Every row gives one point. To make a cloud, some directions were put in groups of two or more. Within a group, all points are equally far from the middle, so they leave a hole (a ring in 2 directions, a hollow ball in 3). The other directions are filled evenly. Then the cloud was stretched, turned, moved and blurred a little. How many holes are there, and how many directions does each take, smallest first?

Cloud (14 x 2):
[[ 43  12]
 [ 15  36]
 [ 39 -31]
 [ -5 -49]
 [  7  37]
 [  2 -50]
 [-26 -38]
 [ 47  -3]
 [ 40 -31]
 [-16  33]
 [-23  29]
 [-28 -36]
 [-39 -15]
 [-39   4]]
Holes: 1 (2)

Cloud, 22 rows:
[[-32 -25 -49]
 [ 24 -18  43]
 [ 49 -39  28]
 [ 26 -23  12]
 [  9 -21  44]
 [  6 -32   7]
 [-32  16 -36]
 [  9 -11 -63]
 [-19 -23  37]
 [-16 -14 -49]
 [ -8  13  42]
 [-27 -28 -20]
 [ 23 -27 -13]
 [ -4 -57  -2]
 [-35 -19 -10]
 [ 27  16  37]
 [-15  -8 -50]
 [-39  43  14]
 [-23 -50  16]
 [-16 -53  -6]
 [-38   8 -41]
 [-55 -37 -48]]
Holes: 0

Cloud (28 x 4):
[[-45  -3  16  -9]
 [-53  13 -10  17]
 [-39 -33 -47   7]
 [ 40 -11  37  31]
 [ 48   1  12  29]
 [ -2 -28 -63  17]
 [ 41  19  20  -2]
 [ 10  52  21  11]
 [  3   6 -24  61]
 [-31   0   1 -31]
 [-16 -48 -29  26]
 [  0 -11 -37  46]
 [ 54  -4 -17 -32]
 [ 20 -20  55  13]
 [-42   0 -44  -1]
 [-22  54  -9  35]
 [-30 -45  18 -16]
 [-32 -23  19 -25]
 [-36 -21  47   9]
 [-43   0 -33 -17]
 [-15  19 -58  -8]
 [-11 -42 -18  38]
 [-11 -40  48  20]
 [ 23 -73 -14 -15]
 [ -6 -36  54  32]
 [ -8 -49 -29  27]
 [-11  17 -54  20]
 [-14 -27 -24  48]]
Holes: 1 (3)

Cloud, 74 rows:
[[-33   2 -39 -21 -33 -55 -24 -41]
 [-60   3 -12   9 -19 -14  17  46]
 [ 33  40 -80  -1 -27  -5   6   7]
 [-61  -7  -3  37 -23 -38  14 -11]
 [ 28  20  -1 -59 -40 -24 -20  38]
 [-41 -12  -3  -9  31  45  27  11]
 [ 30 -20  -4 -56 -43 -24 -13 -38]
 [-52  33 -32  55  16  17   7  -8]
 [-15 -21 -21 -67 -10  43 -36 -10]
 [-19 -14  -4   6 -64   7  17  32]
 [-57  18 -15  14 -19 -45  28  20]
 [-54   5 -16 -17 -60  25  20  -3]
 [-60 -28 -45 -11  -5  12 -47   4]
 [  0   8 -95  -8  -2 -11  31   3]
 [-30  34 -74 -46  -3   9   4  28]
 [-26   0  55 -37 -39  -1  10 -14]
 [-14  -6 -28  44 -52  -9 -13  29]
 [  3  23 -32 -70 -40  39  -6 -16]
 [ 14  36  20  32 -20 -45 -15   7]
 [-40   6   3 -55   1 -49  -3 -21]
 [-55   1  29  26 -12 -34 -26 -21]
 [  3  50 -39 -59 -59  -6 -21  22]
 [ 20  24 -12 -34  42  14 -38   9]
 [-53 -47  -1 -23  -3  17 -53 -20]
 [-18 -35   0  -3 -50   1  39  -3]
 [  1  23 -97   6   8 -22  18   9]
 [ 21  30 -65 -18  -1 -15  40  28]
 [ -7 -13  23  19  26 -46 -28   5]
 [-53  31  16  15 -24  10 -28 -43]
 [-31  -8 -38 -23   5 -60  23  16]
 [-39  -1 -25 -55  36  -2 -31  15]
 [-23 -17 -38   2  -2  64  -7  15]
 [ 17  47 -57 -45 -30  19  20 -31]
 [ 37  35   1 -29 -18 -24  43  -9]
 [  8 -13 -18  38   8  42 -36   2]
 [ 21  18 -11 -46  39  18 -34   5]
 [ 12  17  30 -40  35  26   1 -16]
 [-19  17 -30 -77   6  17   8  14]
 [ 10   3  -7  32  14 -25  -9  48]
 [  0  24 -63 -20  23  17 -42  20]
 [ 20   7 -19 -38  -4  18 -15 -69]
 [-51 -32  46 -13  11  15 -38  -1]
 [-64 -10 -26  -1   0  38  26 -37]
 [-15  35 -93  20  -6   7  -7 -12]
 [-27  49 -64 -11 -45  22  -2 -22]
 [-40  30 -40 -37 -40   7  -5 -54]
 [-44 -21  -4 -32   3  28 -40 -58]
 [ -1  51 -31 -21 -45 -65  22   5]
 [ -9   9 -59 -32 -30 -57  35  -7]
 [ 54  11 -47  -9 -26   5 -26   7]
 [-12 -18 -38  31  -3  42  28  19]
 [-39  50 -27 -51  -6 -33 -12 -39]
 [ 10  11 -46  29 -16  46 -20  10]
 [-61  16  27   5  -4 -36 -11 -21]
 [-14  -6 -75  10 -15 -42  17 -36]
 [-15 -68  -8  29  13   5 -12  -7]
 [ 35 -29 -44 -18 -32  17   1   9]
 [-16   1 -34  40  17  18 -42 -43]
 [  8   9 -81  -6  13 -25  25  28]
 [-15  -2 -32  28  55 -16  14  23]
 [  2 -12 -21 -16 -18 -53 -35 -52]
 [-16  44  19   6  14  24 -44  24]
 [-40 -19  -9 -43  -5   2 -58 -47]
 [-13  11 -30  23 -14  59  11  22]
 [ 31 -45  -5 -43 -35  -1 -22 -19]
 [-18 -37 -22 -28  17  43  -8 -48]
 [ -9 -15 -17  40  33  13  13  35]
 [-23  -8 -46 -67 -34  13 -16  23]
 [ -7   0 -57 -44 -45 -25  -4  40]
 [ 18 -32 -40  12 -24  31   4  17]
 [ 20  -8 -12 -33   6 -17  43  22]
 [-48 -63 -19  -1 -17 -16 -13 -18]
 [-44 -29 -33 -36  20  29 -34 -37]
 [-26  19 -11 -65  -2  11   9  36]]
Holes: 3 (2, 2, 4)
